Rows are points. The last column is the point's height on a tilted bowl or saddle (a function of degree 2), plus a little noise. Along how many of its main directions does it bend up, bend down or stay straight?

Points:
53,10,39
66,30,49
-8,-41,12
-40,8,18
-22,-2,16
-2,18,31
2,-8,21
-35,20,27
-16,-25,10
7,5,25
Directions: 1 up, 0 down, 1 straight

Points (17 x 4):
37,-25,-47,13
16,-2,-37,5
-22,41,-6,34
-18,16,19,18
-33,10,0,18
-57,11,2,44
48,-10,-5,4
-57,19,26,59
-36,26,26,40
11,0,16,3
31,-10,19,1
32,-3,-1,-1
30,-47,13,-3
-18,6,39,28
-66,-22,17,52
1,1,-37,9
-18,-15,-9,0
Directions: 3 up, 0 down, 0 straight

Points (23 x 5):
-85,-29,-25,31,-48
30,16,33,30,0
-56,-32,30,-19,-33
33,38,7,-5,21
-10,15,0,-6,14
-19,-6,16,-18,-5
-14,-43,-45,33,-31
-1,37,-3,-3,26
39,-49,-28,-3,-43
-13,18,17,-21,6
30,15,-3,-10,15
23,-6,17,1,-1
-67,-24,15,13,-28
10,-20,21,-7,-13
24,17,1,14,18
33,-32,2,21,-20
8,15,-2,-7,15
20,-76,39,-7,-69
-10,-4,-1,-38,-8
-20,-51,-1,23,-35
-15,-10,11,-37,-14
-40,27,3,14,10
-15,34,-55,-3,33
Directions: 0 up, 3 down, 1 straight

Points (44 x 7):
8,-25,31,-30,22,63,46
42,24,9,-7,-38,10,12
27,-13,45,1,17,-7,-1
20,8,-40,-22,40,21,36
30,-35,15,-16,-7,32,15
33,3,-7,-14,-14,2,1
34,-4,7,-22,-9,-10,-2
-34,21,-24,3,59,-29,30
26,-30,27,63,-3,-17,11
-59,17,13,-16,-23,9,43
-71,0,15,-3,14,-32,32
-10,-30,-45,9,39,49,65
-45,-30,12,34,15,9,28
3,-12,-25,-25,13,-46,7
-6,-5,-46,-1,20,-26,15
-43,-2,4,-19,8,1,18
53,24,11,3,14,4,6
-22,2,-20,-56,-6,36,54
35,9,0,-16,-41,-10,10
-7,23,52,-32,31,9,22
-9,-3,-27,10,-1,-19,2
12,-9,9,-37,-7,-6,3
-33,8,70,-31,-15,41,60
52,11,-12,28,-36,15,12
1,-2,-51,-12,-42,14,42
2,22,-23,-1,-5,-69,21
52,-5,19,49,27,62,40
57,18,-23,-8,-40,4,27
-5,7,-7,-23,13,13,8
41,30,37,18,9,-40,13
-2,-9,-22,-35,-7,-21,11
-9,-10,8,-3,4,29,10
30,-32,42,-72,2,14,41
43,-41,40,-2,-9,6,11
31,0,-42,0,-7,-10,12
-46,30,32,54,-36,9,50
22,21,-16,23,25,14,8
1,-3,42,8,11,-20,-4
18,-23,37,8,-34,26,13
-13,-18,24,58,-17,4,15
-38,47,-22,-28,-1,2,45
-11,-56,36,5,-11,-27,15
31,-1,-5,16,0,3,-6
19,19,-7,-1,15,-53,5
Directions: 6 up, 0 down, 0 straight

Points (65 x 9):
-29,0,38,-24,-24,12,-2,21,-30
-4,25,-19,0,-22,11,44,-19,-10
-26,-33,-12,12,-34,24,-20,7,43
33,0,-66,13,7,35,-8,5,-16
33,-21,-16,69,-3,-1,42,-47,7
9,0,-43,17,12,10,35,9,1
13,-78,-25,11,61,28,20,-11,55
-5,16,-27,5,-11,-4,43,29,-17
-13,-3,-24,-3,-2,-35,-9,32,16
31,-35,-38,6,-52,3,14,50,50
-36,-9,-1,27,-25,-20,11,24,6
41,-21,-28,-41,4,77,31,55,-74
5,-23,6,14,-32,30,-16,-34,-1
35,-44,2,-13,2,20,-2,32,19
-73,-70,-10,-40,-14,-10,32,-37,32
27,-2,-19,34,-19,48,-14,-4,-1
16,-13,36,7,-6,-27,-13,28,-15
42,2,21,-39,6,-4,-17,18,-3
43,-22,-42,20,-8,-67,-43,33,41
23,-1,47,23,-3,-23,-57,-19,-35
-16,49,-31,-27,16,-43,46,-12,31
-17,44,-3,13,24,8,3,40,-47
-3,-10,-39,11,-41,-2,20,-33,8
-41,7,25,-27,53,36,-18,12,-25
-37,2,-44,-25,-56,-20,-6,16,6
-49,5,-36,5,5,8,11,51,-17
30,-35,19,5,-2,17,-18,43,22
-19,8,28,-69,11,4,32,-11,-41
-14,-4,35,-5,-23,9,-24,-52,-27
1,4,-12,-3,-46,-16,-20,-13,4
25,-1,-24,-25,11,7,-14,-13,9
-17,20,51,-7,-17,-37,-31,8,-28
-6,-13,-42,-7,8,-5,29,23,11
34,10,-26,-19,28,55,-4,52,-30
10,47,-42,14,1,8,22,-17,-21
45,-11,40,25,27,5,23,-10,-23
-20,8,20,34,13,15,-68,-11,-6
11,5,2,56,-1,-31,-24,7,-31
16,-7,13,-57,13,-33,-31,1,9
2,5,-31,19,9,-10,-19,11,7
0,-1,2,8,-34,-44,-10,-29,-1
5,59,31,-43,-7,7,58,-1,-39
30,-6,9,18,-2,31,-6,39,4
51,-24,7,-23,3,-9,31,-35,16
-4,-17,-22,-11,8,6,6,-9,13
45,21,-35,9,-32,2,13,-9,-10
-47,53,-33,51,23,-6,26,-7,-67
18,-26,-54,5,16,52,-46,-9,11
-13,3,-24,13,35,-6,12,-29,14
-35,-21,-36,19,52,31,-22,9,11
-27,5,-9,-53,-16,12,43,28,-59
4,39,5,-2,19,-1,74,17,-34
49,-28,-30,-33,-14,-18,25,-19,15
-36,16,23,-33,13,-16,41,32,-54
-17,-29,-22,14,-29,5,50,64,27
8,-7,-2,23,-17,-16,27,21,4
-11,-33,17,0,-10,12,35,-20,7
17,20,-15,-20,26,6,-15,20,5
-33,-11,-3,12,-1,-13,-5,26,6
33,50,-18,53,-9,-8,24,2,-44
-34,5,-6,-17,-40,35,-23,-4,-3
44,9,8,41,0,-14,-3,-8,-17
-1,42,-13,3,-9,-33,16,-28,9
31,27,-33,-32,-13,-1,-53,-2,13
25,-58,-2,18,-8,2,-33,-28,13
Directions: 2 up, 3 down, 3 straight
